Rows are points. The points of each table are mixes of a few directions, plus a little noise. How many directions does each table use, and how many do they share? Where both have some left over, give the other angles between the two spaces (their principal angles), to ten degrees, smallest first.

First (7 x 3):
0: -95  34  -9
1:  49 -18   5
2:  37 -13   3
3: -65  24  -6
4:   9  -3   1
5:  45 -16   4
6:  20  -8   2
Second (6 x 3):
0:  13  -1 -24
1:   1   4 -31
2: -51  14  29
3:  10   2 -42
4: -48  14  18
5:  75 -33  50
Directions: first 1, second 2, shared 1

First (7 x 4):
0:  39 -13 -44 -11
1:   1  -6  29  95
2:   3  20  29 -35
3:  -5  15  30 -10
4: -57   8  19 -33
5:   3 -29 -75 -20
6:  15   4  12  15
Second (7 x 4):
0:  -9 -15  43  -2
1:  12  20 -58   3
2: -12 -20  60  -3
3: -13 -21  62  -3
4:  10  17 -50   3
5:  -8 -13  38  -2
6:  19  32 -95   5
Directions: first 3, second 1, shared 0; angles 40

First (6 x 6):
0:  36 -17  27   6   9   6
1: -95  45 -73 -14 -25 -15
2:  -5   3  -4  -1  -2  -1
3:  32 -15  26   5   9   5
4:  60 -28  46   9  16  10
5: -28  13 -21  -4  -7  -4
Second (7 x 6):
0:  21 -20 -26 -37 -22  -3
1:  69  26 -30 -12  47  31
2: -51  -5  -8  -4 -32 -18
3:   0   0  21  16   8   1
4: -10  18 -41 -17  -1   2
5:  28  -3  71  49  36  11
6: -57 -15  14   6 -37 -24
Directions: first 1, second 3, shared 1

First (9 x 8):
0:  -7 -44  -8   2  35  -2 -36 -15
1:  54   4  33  15  10   3  22   6
2: -49 -12 -32 -13  -2  -3 -28  -9
3: -35 -42 -25  -6  27  -3 -45 -17
4:  16  28  13   2 -19   2  27  10
5:   3  19   3  -1 -16   1  15   7
6:  31  40  23   5 -26   3  42  16
7:  -4  38   1  -5 -34   1  28  13
8:  -8 -31  -8   1  25  -1 -27 -11
Second (9 x 8):
0: -27  20 -15  -9 -23  -1   5   4
1: -29  -1 -17  -8  -6  -2 -11  -2
2:  22  16  14   5  -9   2  21   8
3:  -3 -95 -11   8  81  -4 -74 -32
4: -18  22  -9  -8 -23  -1  10   6
5:  53   3  33  15  11   4  22   5
6: -12  23  -5  -6 -23   0  13   6
7:  13  -8   8   5  10   0  -1  -1
8:  -2  20   2  -2 -17   1  15   6
Directions: first 2, second 2, shared 2

First (7 x 9):
0:  11   4   3 -19  22 -18 -21 -14   7
1:  35  -2  -6  -8   3   8 -28 -48  14
2:   1   7   3  -7 -18  -5 -37 -44 -27
3: -47  -7 -19  21 -39  21  14  17 -35
4: -14  -4 -21 -15  18 -10 -17  -5  -1
5:  27 -13 -23 -11  41   7   3  -1  48
6: -14  13  62  38 -29  -4  86  95  -7
Second (7 x 9):
0: -44  21  -2 -14 -12  -3 -29 -19   0
1: -77 -58  95  39 -24  69 -23   8 -14
2:  43  -8  -9  10   9  -6  22  18   0
3:  26  10 -31 -26  22 -22  16 -21  14
4:  39  34 -43   0  -6 -34   4  22  -3
5:  41   6 -25  -6  13 -17  20   6   4
6: -29  -5  13  -4  -2  11 -10 -14   1
Directions: first 4, second 3, shared 0; angles 40, 40, 80

First (10 x 9):
0: -14  13  -7 -52 -17   8   7 -52  -4
1:  -6  23  -9  28  41 -17  -4  61   5
2: -12 -52   8 -12 -18  33  12   9  32
3: -73 -30 -95  52 -10 -29   0 -25 -32
4:  49  48  26  12  -7  -3 -13 -31 -23
5: -26 -34   0 -58  27 -55   4  33 -12
6:  35  -3  40 -22 -12   1  -4 -14  -3
7:  49   7  53 -16  11 -19  -8  20  -7
8: -17 -48 -27  48 -51  46   6 -42  13
9:  14  75   9  17  37  37  -1  43  32
Second (10 x 9):
0: -35 -53  89  38   7   6  51 -29  19
1:   5  19  34  -6 -29 -10  -2 -21  35
2: -28 -31 -15  46  -5  36   0  29 -72
3:  21  44   0 -23 -34 -14 -23 -12  32
4:  27  41 -40 -32 -11 -12 -30   6  12
5:  60  71 -92 -74   9 -33 -52  13  28
6: -24 -51  46  23  34   4  42 -12   3
7:  -3 -10 -35   5  18  10  -4  21 -35
8: -25 -36  25  32   7  16  21   1 -23
9:   6   6 -11  -8   5  -3  -5   3   1
Directions: first 5, second 3, shared 0; angles 50, 50, 60

First (10 x 11):
0: -44 -15  22 -36  29  24 -15  -5 -22 -13  -2
1:  33  24 -26  67 -35  -7   0  33  -2  -5  14
2: -10  -7  10  -3  20  10 -18  19 -46 -25  17
3:  -1  34   4 -43 -21 -49  30 -38  46  17 -71
4: -55 -11  29 -44  43  48 -30  27 -72 -33   0
5:  10  11  11 -33  12 -15   3   5 -32  -9 -21
6:  12  -1 -29  61 -38  16  10  -4  63  31  18
7:  80  18 -23 -18 -29 -22  47  -9  38  57 -36
8:  10 -11  -8  15  -3  14   2   1  13  13  18
9: -34 -40  11  35  22 -20 -28 -30  13 -32  62
Second (11 x 11):
0: -27   8  -6  17 -15  32  -4  10  16   7  -8
1:  54  12   1  -1   8 -50   2  17 -52 -25   7
2: -42   3  -6  15 -16  45  -4   2  33  15 -10
3: -49 -16   2  -6  -2  43   0 -23  51  25  -5
4:  51  19  -2   9   1 -43   0  27 -54 -27   4
5: -43  32 -18  49 -39  59 -11  41  13   3 -19
6:  38 -11   9 -23  21 -45   5 -13 -24 -10  11
7:  47 -70  35 -95  70 -81  19 -90   9  10  32
8:   7  41 -16  46 -30  11  -8  54 -34 -19 -11
9: -26 -28   9 -25  14  14   4 -37  40  21   3
10: -11  10  -5  15 -11  16  -3  13   2   0  -5
Directions: first 5, second 2, shared 2
